Each point is reached from the start by the listed moves, each made once or not at all, plus a little noise. Say if it took an odd or an even number of moves. Then give how often each move was made.
(in the rows, 128 means zero)

Moves:
(1): [117  83 100]
(2): [ 62 176  43]
(3): [165  99  78]
Start: [109 123 149]
Points:
[ 97  79 120] => odd (1, 0, 0)
[135  50  71] => even (1, 0, 1)
[110 123 149] => even (0, 0, 0)

Moves:
(1): [143  80 137 122 149  88 141 130 107 167 172 109]
(2): [117 136  68 145 163 153 198  76 120 110 135 134]
(3): [161 114 125 177 189 150  74  95  92 162 123  95]
(4): [107  96 186 159 143 146 110 145 112  99 135 128]
(5): [107 183  89 110 131 106  85 172 157 157  69 115]
(6): [111 129 149 132 158 117 111 137 181 114 163 138]
(7): [109 115 119 130 105 133 125 102 137 104 148 127]
(8): [156 144 137  79 158 149 149 135 102  93 137 130]
(9): [130 138 154 163  92 115 104 127 108 110 101 105]
Start: [136 145 132 113 126 135 134 116 125  99  97 140]
Points:
[126 162 146  76 152  76  79 149 149  74 119  92] => even (1, 0, 0, 0, 1, 1, 1, 1, 1)
[171  83 158 160 236 106  79  95 124 152 172  98] => odd (1, 0, 1, 0, 0, 1, 0, 0, 0)
[129  91 162 145  90  85 116  88  97 101 136  97] => odd (1, 0, 0, 0, 0, 0, 1, 0, 1)
[134 123 129 116 181 124 190  53 109  35 186 115] => even (1, 1, 0, 0, 0, 1, 1, 1, 1)
[189  95  83 127 249 169 182  12  47  94 181  94] => odd (1, 1, 1, 0, 0, 0, 1, 1, 0)
[148  86 151 100 221 157 221  90  52  54 162 126] => even (1, 1, 0, 1, 0, 0, 0, 1, 0)

Moves:
(1): [126 122 140 117 133 112 100 158 146 144 125 136 119 112 125 108 141 128
 114 115]
(2): [119 132 122 124 146 124 133 122 126 134 117 128 132 127 128 112 140 119
 115 155]
(3): [137 124 130 129 125 153 117 126 146 129 119 127 133  98 110 143 127 109
 129 141]
(4): [129 125 116 132 136 141 125 163  96 146 120 131 128 149 143 117 126 117
 138 132]
(5): [143 160 129 119 134 131 127  99 117 128 129 130 122 143 129 139 138 122
 133 116]
(6): [138 131 121 141 104 128 159 129 142 128 135 148 104 142 114 125 141 127
 125 120]
(7): [139 117 134 105 122 116 154 125 104 107 108 132 106 126 135 132 108 127
 102 132]
(8): [134 143 134 124 140 126 128 135 103 137 157 157 119 116 114 130 138 131
 122 122]
(9): [167 124 108 118 156 143 114 112 153 148 131 146 133 133 152 135 115 142
 147 155]
(10): [122 115 119 128 135 135 106 134 144 118 142 139 138 135 140 144 134 115
 123 110]
(11): [142 110 122 142 121 119 128 121 135 122 122 131 147 115 131 112 128 126
 123 114]
(12): [123 132 130 132 122 126 116 117 125 121 132 144 116 139 129 127 117 124
 146 139]
(13): [126 113 138 118 127 119 129 123 141 137 152 114 123 126 117 121 138 115
 147 121]
(14): [128 134 168 115 138 164 114 121 121 128 129 138 114 137 128 102 168 132
 133 125]
(15): [130 116 111 113 110 131 108 140 119 115 115 135 148 162 106 127 151 137
 133 129]
(16): [124 144 117 109 100 132 133 142 140 105 136 135 139 128 140 117 121 124
 140 125]
(17): [135 130 147 132 103 125 135 133 134 138 164 127 127 131 135 124 122 126
 115 139]
(18): [129 129 137 124 117 129 127 107 132 162 123 146 139 138 118 142 127 126
 147 128]
Start: [118 131 111 133 117 135 113 138 130 116 128 125 121 136 132 128 124 122
 139 126]
Points:
[176 148 119  75 151 130  62 100 131 155 151 227  90 157 153 161 118 111
 151 121] => even (1, 0, 0, 0, 1, 0, 1, 1, 1, 1, 0, 1, 0, 0, 0, 0, 0, 1)
[195  93 109  90  73 163 124 137 161 155 150 158 145 129 162 125  86  82
 172 160] => odd (0, 0, 1, 1, 0, 0, 1, 0, 1, 0, 1, 0, 1, 0, 0, 1, 1, 1)
[143 116 139 134  96  93 130 165 160 160 205 168  98 111 103  63 177  98
 105 116] => odd (1, 1, 0, 0, 0, 1, 0, 1, 0, 0, 1, 0, 1, 0, 0, 0, 1, 0)
[141 146  97 131  71 163  90 115 159 102 159 179 117 191 101 143 169  79
 136 153] => even (0, 1, 1, 0, 1, 1, 0, 0, 0, 1, 0, 1, 0, 0, 1, 0, 1, 0)
[122 116 181  97 138 185  45 180 137 210 195 189 114 127 114  95 205  61
 139 135] => even (1, 1, 1, 1, 0, 0, 0, 1, 0, 1, 0, 0, 1, 1, 0, 0, 1, 1)
[193 147 102 108 100 165  44 140 177 141 196 233 100 169 108 153 167 103
 145 131] => even (1, 0, 1, 0, 1, 1, 0, 1, 1, 1, 0, 1, 0, 0, 1, 0, 1, 0)
[156 156 113  93  32 166 101 127 168 131 222 203 133 177  74 161 180  75
 172  98] => even (0, 0, 1, 0, 1, 1, 0, 1, 0, 1, 0, 0, 1, 0, 1, 1, 1, 1)
[133 134 122 135  40 128 110 118 156 125 164 167 150 149 144 107  99 107
 171 128] => odd (0, 0, 0, 0, 0, 0, 0, 0, 0, 0, 1, 1, 0, 0, 0, 1, 1, 1)
[178 109  67 136 102 153  85 144 130 178 180 249 142 219 135 117 155 102
 164 161] => odd (0, 1, 0, 1, 0, 1, 0, 1, 1, 1, 1, 1, 0, 0, 1, 0, 1, 1)

Moves:
(1): [130 130 110 140 113 119 139 136 120 130 131 129 151 159 119 136 110 126
 145 124 116 125 118 114 138 145]
(2): [138 136 132 153 145 117 135 120 143 156 116 127 112 116 155 128 120 124
 132 125 115 138 141 131 135 136]
(3): [134 132 130 132 146 114 144 115 130 122 145 117 127 131 134 136 118 124
 129 152 131 126 137 111 133 114]
(4): [113 141 119 143 124 147 110 124 138 124 113 123 108 117 129 133 131 122
 123 159 127 116 124 127 128 134]
(5): [138 112 154 151 133 141 137 134 130 116 150 135 131 115 124 130 136 122
 146 127 118 139 111 127 141 137]
(6): [123 131 127 102 133 111 132 130 134 115 138 120 119 101 131 118 113 133
 144 135 125 126 119 141 134 132]
(7): [119 117 142 119 145 126 123 111 144 113 122 122 111 144 107 139 113 129
 123 146 124 132 120 130 143 122]
(8): [100 117 132 108 117 128 141 127 118 113 137 147  95 108 126 121 125 134
 131 124 116 136 140 123 136 143]
(9): [126 118 118 132 109 131  98 101 120 105 132 129 122 127 135 132 130 113
 116 125 121 131 163 120 127 143]
(10): [103 137 145 128 134 126 128 128 121 130 125 135 142 142 139 126 124 111
 126 148 116 136 123 114 133 125]
(11): [114 147 142 129 134 168 121 145 128 151 134 128 136 133 147 132 134 142
 119 146 128 127 107 143 133 152]
(12): [115 135 130 128 110 119 129 119 126 146 132 138 129 131 117 132 126 133
 132 135 136 128 137 132 131 119]
(13): [105 150 123 131 120 119 127 125 116 136 130 137 121 112 131 153 126 123
 139 122 126 139 128 127 120 121]
(14): [131 126 133 119 133 131 128 141 118 119 125 139 129 125 132 122 118 119
 127 139 129 127 138 135 138 134]
(15): [126 125 115 129 120 124 141 132 146 113 125 103 142 127 139 127 152 128
 128 118 139 137 132 120 124 124]
(16): [153 139 116 140 148 123 129 121 144 136 139 134 142 115 127 113 107 121
 116 125 137 122 133 150 127 123]
(17): [140 125 135 136 135 143 139 128 115 133 130 121 127 125 128 117 123 118
 132 126 132 138 135 133 128 143]
(18): [114 105 101 144 130 148 143 113 123 119 139 139 139 147 129 126 123 133
 142 153 142 116 117 142 126 139]
(19): [117 127 102 108 131 137 153 124 135 138 131 112 135 106 137 128 137 143
 147 142 119 144 113 135 126 129]
(20): [120 114 141 108 132 130 135 128 126 128 115 129 134 116 115 131 139 126
 138 129 138 116 127 130 137 135]
(21): [119 135 122 111 129 120 132 141 123 140 131 117 130 138 135 119 128 110
 114 138 128 121 140 131 131 131]
(22): [127 129 123 133 130 120 121 125 129 122 142 132 143 112 119 132 123 150
 126 140 136 124 137 147 115 131]
(23): [126 106 116 125 127 119 131 129 135 152 124 117 117 125 124 130 122 138
 122 124 144 132 129 124 145 136]
(24): [120 121 131 138 118 136 133 127 120 135 136 116 135 125 121 119 124 122
 118 120 137 118 140 140 131 119]
Start: [139 148 148 128 124 122 145 136 127 132 115 127 139 123 123 136 129 117
 109 127 116 121 129 123 124 110]
Points:
[ 61 134 156  76 133 157 166 100 122 152 155 121 113  63 130 101  60 107
 100 199 117 153 159 179 192 170] => odd (0, 0, 0, 0, 0, 1, 1, 1, 1, 1, 1, 1, 0, 1, 0, 1, 1, 0, 1, 0, 0, 0, 1, 1)
[  7 182 135 103  97 152 183  98 107 111 153  95 118  83 147 158  85  89
 140 239  91 157 153 120 179 161] => even (1, 0, 1, 1, 0, 1, 1, 1, 1, 1, 1, 1, 1, 1, 1, 0, 1, 0, 1, 0, 0, 0, 0, 1)
[ 87  99 153  75 132 143 205 124 127  95 125  96 139  57  93 118 133 133
 129 159 132 140 158 163 150 138] => odd (0, 0, 0, 0, 0, 0, 1, 1, 0, 0, 0, 0, 0, 1, 1, 0, 1, 0, 1, 1, 0, 1, 0, 1)
[104 168 123 196 139 136 158  73 121 165 162 147 156 151 144 168  40  89
 111 203 122 115 169 162 169 141] => even (1, 1, 1, 0, 0, 0, 1, 0, 1, 0, 1, 1, 1, 1, 0, 1, 0, 1, 0, 0, 0, 0, 0, 1)
[ 98 132 146 151 149 191 132  88 103 121 149 147 169  92 106 142  81 103
  98 191 161 104 166 211 141 167] => odd (0, 0, 0, 0, 0, 0, 1, 0, 1, 0, 1, 0, 1, 1, 0, 1, 1, 1, 0, 1, 0, 1, 0, 1)
[115 123 146 186 119  88 163  97 161 167 141  92 169 148 131 133  84  58
  94 149 110 144 178 120 191 136] => even (1, 1, 0, 0, 1, 0, 1, 0, 1, 1, 0, 1, 0, 0, 1, 1, 0, 0, 0, 0, 1, 0, 1, 1)
[ 92 177 109 148 137 146 170 102 141 186 177 133 145  53 183 137 102 105
 148 192 103 142 129 194 144 166] => odd (0, 1, 0, 0, 1, 1, 0, 0, 1, 0, 1, 1, 1, 0, 0, 1, 0, 1, 1, 0, 1, 0, 0, 0)
[159 152 168 181 145 140 189 156 131 212 161 122 158  83 142 104  54 106
 134 144 126 133 129 182 197 180] => odd (1, 1, 0, 0, 1, 1, 0, 0, 0, 0, 1, 1, 0, 1, 0, 1, 1, 0, 0, 0, 0, 0, 1, 1)
[125 109 132 129 127 160 173 137 104 159 170 138 182 113 123 111  73  86
 139 189 146 105 138 180 196 216] => odd (1, 0, 0, 0, 1, 1, 0, 0, 1, 0, 1, 1, 0, 1, 0, 1, 1, 1, 0, 1, 1, 0, 1, 0)
[ 53 127 129 142 122 155 197 158  98 197 134 140 146 158 170 115  76  96
 106 189 106 117 140 142 189 192] => even (1, 1, 0, 0, 0, 0, 0, 1, 0, 1, 1, 0, 0, 1, 0, 0, 0, 1, 0, 0, 1, 0, 1, 1)
[103 139 145 118 155  87 211 119 163  81 174  77 189 109 122 156 103 130
 174 206  84 156  86 108 158 116] => odd (1, 0, 1, 0, 1, 1, 1, 0, 0, 1, 0, 0, 0, 0, 1, 0, 0, 0, 1, 0, 0, 1, 0, 0)
